Each row is a point. The points of each table are mixes of a few directions, plus a little noise. Count the directions of each table, and those that both share. Where both have some left over, give the other angles between the two spaces (their principal angles), to ten degrees, smallest first.

First:
[[-46  25]
 [ -7   2]
 [-13   6]
 [ 83 -44]
 [-19  12]]
Second:
[[-19  -3]
 [-59 -12]
 [-24  -4]
 [ 83  18]
 [ 20   2]]
Directions: first 1, second 1, shared 0; angles 40

First, 5 rows:
[[-37 -23 -30  12]
 [ 18 -46  -1  21]
 [ 53  23  12  14]
 [-13  61  40 -60]
 [-20 -14 -22  12]]
Second, 5 rows:
[[  7  19  -5   4]
 [  9  27  -7   6]
 [-34 -95  24 -20]
 [ -7 -23   6  -4]
 [ 25  71 -18  14]]
Directions: first 3, second 1, shared 1

First:
[[  6 -39  18   6  18  24  23  26   7]
 [ -8  68 -31 -13 -35 -45 -47 -43  -8]
 [  3 -32  18  13  25  33  45   5 -17]
 [  4 -26  13   4  13  17  17  20   5]
 [  0  -4   0  -4  -6  -6 -12  12  13]
 [  5 -43  22  12  28  35  41  21  -6]
 [ -9  75 -39 -17 -44 -59 -63 -39   0]
 [  3 -37  19  20  34  43  59  -1 -27]
 [ -3  36 -19 -22 -37 -45 -63   3  29]]
Second, 10 rows:
[[ 11 -44  43 -25   0  28  25  38  -3]
 [  0   0   4  -9  -9  -5 -10   8   8]
 [ -3  61 -20 -31 -46 -48 -58 -25  -1]
 [  0 -21  -3  19  21  10  10  14  11]
 [-12 -11 -58  95  73  10  32 -27  25]
 [  5  -9  26 -10   5  29  44 -11 -46]
 [  5 -30  24 -16   0  13   6  33  11]
 [  4   4  23 -48 -40 -17 -33  25   8]
 [ -5 -19 -14  43  38  17  29  -4   8]
 [ -7  68 -26 -22 -41 -42 -39 -45 -23]]
Directions: first 2, second 3, shared 2

First:
[[ 17  -7 -12  19   6   0   4  -9 -13   2  30   6]
 [ 41 -16 -30  48  13   3   6 -21 -34   4  72  13]
 [ 49 -19 -36  58  16   3  10 -26 -40   5  84  17]
 [-55  22  39 -63 -17  -4 -10  29  44  -5 -95 -18]
 [ 33 -12 -24  38  10   2   6 -18 -28   3  56  12]
 [-39  15  26 -44 -12  -2  -7  20  31  -4 -65 -11]
 [-32  13  24 -37 -10  -1  -6  17  27  -3 -56 -11]
 [ 20  -8 -14  25   6  -1   5 -11 -17   3  36   6]
 [-37  13  26 -43 -12  -3  -6  20  30  -3 -63 -13]]
Second:
[[ 25 -20  -7  -4 -11  -5  -5  10 -18 -28  33  13]
 [ 42  -3 -42 -19  -9 -10 -14 -25 -21  19  -1  34]
 [-33  17  -6 -40  35  53   4  24  20  22 -35 -50]
 [ 54  31 -24  38 -20 -60  -5 -60 -21  44   7  10]
 [-29  -1  22 -16  14  28   7  39  14 -24   2 -43]
 [-19  -1  -7  48  18   6  13 -38   6  45  -9  40]
 [-34 -18  54 -25 -24  -4  -1  54  19 -70  -5 -12]
 [ 31  13 -15  27  -7 -25   0 -30 -15  22  13   4]
 [ -7  -9   4  10 -25 -32  -8 -35   8  16 -38  79]
 [-29  -9  23 -19  26  51  11  64   7 -44  32 -75]]
Directions: first 1, second 5, shared 1
